Each row of a before or after table is a point. The points were changed in one or more steps. Then noise was added and the rows were shuffled. The steps act on columns, c1 being the first. Name the steps. A step turns or swaps two columns, mirrors them in a line or flattens them onto one, adds a multiple of one to another, or multiplies or shifts one. Angles are multiples of 10 degrees, from the lower column toward the higher: turns from -170 to 170, lines from 10 to 170 but not 90. Use the fewest steps. Two steps may share a column if one is a turn and the other turns, adds or multiplies; they go together, in the order done. Otherwise the lowest column goes first.

Before, 11 rows:
[[ -4  -5  29]
 [-18  43 -38]
 [-26  32 -42]
 [ 13  -3  15]
 [-23 -45  -4]
 [-43  20 -45]
 [-18  -9  20]
 [  1  -5 -18]
 [ -6  13  -4]
 [-29  24 -30]
 [ -4 -36  21]]
After, 11 rows:
[[-36  20 -14]
 [-54   3   6]
 [ 12 -48  28]
 [  2  12 -10]
 [-17   1 -18]
 [ -4  12 -29]
 [ -2  -3  16]
 [ 27 -52  23]
 [ -2 -60  30]
 [  8 -10  -2]
 [  7 -45  14]]
Steps: turn c1 and c2 by -60 degrees; turn c2 and c3 by -160 degrees

Before, 11 rows:
[[ 20 -37   9 -18  34 -14 -41   3  -1]
 [-29   6  29  -9 -12  16  25  18   5]
 [-23 -10  -7 -43  26   6  -2  28  -5]
 [  8  14  23 -20 -20  33  32 -11  -2]
 [-30  18  30 -23  22  52 -12  46   8]
 [  8  42   8  20 -23 -14  23 -25  -2]
 [-11  16  -8   9 -33  32  25  -7  24]
 [ 40  -5 -15  30  23 -18  21  -8 -22]
 [ -9   9   7  19  32   3  40 -28  10]
 [ 12 -50  -4  21  19 -16 -28 -18 -54]
 [  2 -16 -17 -12  50  -4 -25 -19 -31]]
After (11 x 9):
[[ 39  -3 -18  26  17 -30  16 -24  10]
 [ -7   2  10  16  31   2  33  -4  61]
 [-23   9  20 -20 -21 -22  31  -5  30]
 [ 22 -11  11 -21  33  -7 -44   1 -31]
 [  9  -7 -14  -9  52   1 -27 -30 -11]
 [-60   9  33 -23  22   0 -10  22 -53]
 [ 16 -21  -3  18  23 -10 -27 -59 -24]
 [-16  -2  -8 -44  22  24  -4   5 -29]
 [ 17  19   3  23 -22   4  23 -10  37]
 [-29   2  31  -7 -12  18  21  11   3]
 [-36   9  -8  12 -32 -10  23  15  31]]
Steps: mirror c1 and c6 in the line at 150 degrees; multiply c2 by 0.4; turn c8 and c9 by -70 degrees; add 0.7 times c7 to c9

Before, 14 rows:
[[ -5   3 -10  -1  -8  -9   7  -6   5   6 -18 -18 -23  25  -1   8  -3 -25]
 [  5   4   3  -8   5   7 -18  17  14   3  13 -27 -23  24   1 -12  24   1]
 [ -2  -5  22  11 -14  12   5 -12  -4 -13  -6 -10  -2 -14  16   9   5 -10]
 [  4   0   7   0  -1 -10  10 -16  16   1 -18 -26 -17   4 -11 -15  17  -7]
 [ 24   3  10  14  17   0 -15 -17 -21  10   4  -3   9  18 -11  11  -4  -5]
 [  8   7  -6  -4 -11  -2  15  15   4 -12  10  13 -18   0 -10  -3 -10 -26]
 [ 15  -8 -13  -7   2  11   1  -2  -2  -1 -16   1  -1  23 -12  17  11  -5]
 [-12 -21  11 -12  22 -15  11  14  10  15  16 -17 -27  -4  12  19  14  -1]
 [-12  -4 -11  20  16  15 -26  11   1   2 -17   3   8   5  15 -17  11 -10]
 [-12 -12 -11 -11 -11 -19  -9 -16   6   1   4 -11 -23   2  -4 -10  11   9]
 [ -6 -15 -12 -10  24  17   4   9 -10   5  16   6   3   6   9  -4  -9 -24]
 [-14  -8  18   8   1  -7 -24  -2  -9  10 -24 -27 -13 -13   3  12 -17 -22]
 [ 23 -14  10  -6   7 -19   3   1  12  -5 -25   8 -14  -1  16  -4  -6 -11]
 [ 16 -21 -12  14   4  -7 -13  16   6  13 -17  -6 -19   2  11   0 -13  -2]]
After, 14 rows:
[[-13  12 -18  -1 -11 -19  -9   7   6   1   4  15 -23  -9   0  25   3   9]
 [ 23   9   8  10   7 -19   3  -6  11  -5 -25   0 -14   6 -16  17  12 -11]
 [-14  -5  12 -26   1  -7 -24   8  -9  10 -23  11 -13  12 -11  31  19 -22]
 [-12  17  17  -5  21 -15  11 -11  10  15  16  20 -27 -15  -7  59  13  -1]
 [ 24   7  -3 -11  17   0 -15  22 -21  10   4  -9   9  10  -4  -2 -14  -5]
 [ -6  13  -4  11  24  16   4 -17 -10   5  16   3   3  11   2  -8   7 -24]
 [-12   8  -2 -11  15  15 -26 -22   1   2 -17 -17   8  -9  -1 -28  -4 -10]
 [ 15  22 -12   5   2  11   1   3  -2  -1 -16   5  -1  -3  13  19 -15  -5]
 [ 16  15   1 -14   4  -7 -13 -22   6  13 -17  -7 -19  13   4  28  15  -2]
 [ -5  12 -11 -13  -8 -10   7   0   5   6 -19  13 -23  11   2  42 -19 -25]
 [  5  17  13 -15   5   7 -18  -8  14   3  12  24 -23 -14   6  23 -26   1]
 [ -2  -4   9 -15 -14  12   5   8  -4 -13  -6  -1  -2  -9 -27  12  12 -10]
 [  8  -8   5  12 -11  -2  15  -5   3 -12  11  -5 -18  10  17  25  -2 -26]
 [  4   7  -5 -20   0 -10  10  20  17   1 -18  17 -17 -15  -2  10  -7  -7]]
Steps: turn c14 and c17 by 70 degrees; turn c2 and c17 by -140 degrees; turn c3 and c8 by -40 degrees; turn c8 and c15 by 140 degrees; turn c4 and c12 by -130 degrees; add -1.5 times c13 to c16

Before:
[[ -2  -5  -5  -1  -9   5   6  -2   9   6  -6   0   5  -4   5   5  -8  -5
    6   2  -2  -7  -4  -2   2  -1  -8  11   5   1  -5  -1]
 [  3   8  -2   3  -2   8   1  -1  -1   8  -1  -3   0   2   2   0  -4  -3
    9   7  -3  -6   3   5  -4  -4  -9   3   3 -12  -4   1]
 [ -2   2  -2   2   4   8   4   0   2   3  -5  -4   0  -4  -3   6  -7  -2
   -1  -2  -1 -22  -6  -1  -4  -3  -2   0 -15  -2   2  -7]
 [  0  -6  -2   0   6   9   2   2  10   7   0  -2   2  -5   2   4  -1 -13
    1   7   0   0  -4  -1  -6   6   3  -1   5   3  -2  -1]
 [ -1  -4   4  -6   1   5  -4   0   0  -1  -4   0   4  -2   3  -8  -8  -6
   -3   8  -1  -2  -1   1  -4  -3   3   5   1   0   4  -2]
 [  0  24  -5   3   1  -4   5   1   6   5   0  -1   5   0   3   3  -2  -1
   -3   2 -23  -3   1  -3  10  13  -5  -2  -3   2  -3   2]
 [ -4  -3   4  -1   0 -16   6  -1   3   4  -3  -7   2  -6  -9   3  10  -2
   -4   8  -2  -4  -3   5  -2  11   2  -2   4   2  20   1]
 [ -7  -1 -11  -3   3   7  -3   3   0   0  -1  -4   0   2   1   7  -5  -4
   -3   5   1  -3   5  11  17   8   1  -2  -7   1   3 -10]
 [  0  -2   3   1   3  -5   1  -3   3  -1   0  -1  -2   2  -7   5  -8  -3
    0   8   0  -1  26   0  -3  -4  -5   0   6  -4  -2   2]
 [  0  -5  -5  -6  -5   9 -21   0 -18   7  -5  -3   5  -4  -1  -4  -4  -5
   -3 -12  -1  -2   6  -2  -5   1  -3   7   1   4  -5   2]
 [  1  -5  -2 -15   4   4  -5  -8  -1   5 -13  -8  -9   0   5   6  13  -1
   15  -3  -6   0   7  -1  -4  -2   3  20   4   0   7   2]
 [ -6  -1   2 -16   6   5   4  -3   4   6   0  -3   2  -5  -4   6  -6  -3
   -2   5  -4   1  -5  -1   7   0   4   0  -3  -2  -1  -2]]
After, 12 rows:
[[  0 -13  -4  -6  -4   9 -21   0 -18  -5  -5  -3  -1   9  -1  -4  -5  -5
   -6 -12  -4  -2   6  -3  -5   1  -5   1   0   3  -5   2]
 [ -4  -8   5   0   1 -16   7  -2   4  -2  -4  -6  -3   1  -9   3   9  -3
   -3   8  -4  -4  -4   5  -2  11  -4   6   4   2  21   1]
 [ -1  -6   3   2   4  -5   1  -3   4  -1   0  -1  -1  -1  -7   6  -8  -3
    2   8   1  -1  26  -1  -3  -4   3  -1   6  -4  -2   2]
 [  0 -15  -2   0   6   9   1   2  10  -3  -1  -3   2   2   2   4  -1 -13
   -3   6   0   0  -4  -2  -6   6  -6   5   5   4  -2  -1]
 [  0  60  -5   3   0  -4   5   1   6  -4   0  -1  -1  -1   3   3  -2  -1
   -6   1 -23  -3   1  -3  10  14  -2   1  -4   1  -3   3]
 [  2  20  -1   3  -2   8   1  -1  -1  -8  -1  -3   9   1   2  -1  -5  -3
    2   7  -4  -6   3   5  -3  -4  -5  -3   3 -12  -5   0]
 [ -2 -10   4  -5   1   5  -4   0   0   1  -4   1  -1   5   2  -8  -8  -5
   -5   8  -4  -2  -1   1  -4  -2   0  -1   2   0   4  -3]
 [ -2 -12  -5   0  -9   5   6  -3   8  -6  -6   0   7  12   5   6  -8  -5
   -3   1  -6  -7  -4  -3   3  -1  -2  -2   6   1  -4  -1]
 [ -2   5  -1   2   4   8   4  -1   2  -3  -4  -4  -1   1  -3   7  -7  -2
   -1  -1  -5 -22  -6  -1  -4  -3  -2   4 -16   0   2  -7]
 [  1 -13  -1 -16   4   3  -4  -8  -1  -2 -13  -7  11  17   5   7  13   0
   14  -2 -15   0   7  -1  -4  -3  -4 -10   4  -2   7   1]
 [ -7  -4 -11  -3   3   8  -3   4   0   0  -1  -4  -3  -3   2   6  -4  -4
   -1   6   1  -4   4  10  17   8   0  -1  -7   4   4 -10]
 [ -5  -2   2 -17   6   4   4  -2   4  -3   1  -3  -1   2  -4   5  -7  -4
   -2   6  -4   1  -4  -1   6   0  -5   4  -3  -1  -2  -3]]
Steps: multiply c2 by 2.5; multiply c27 by 0.4; turn c10 and c27 by -130 degrees; add 0.7 times c11 to c21; turn c13 and c19 by -70 degrees; turn c14 and c28 by -120 degrees; add -0.3 times c32 to c30
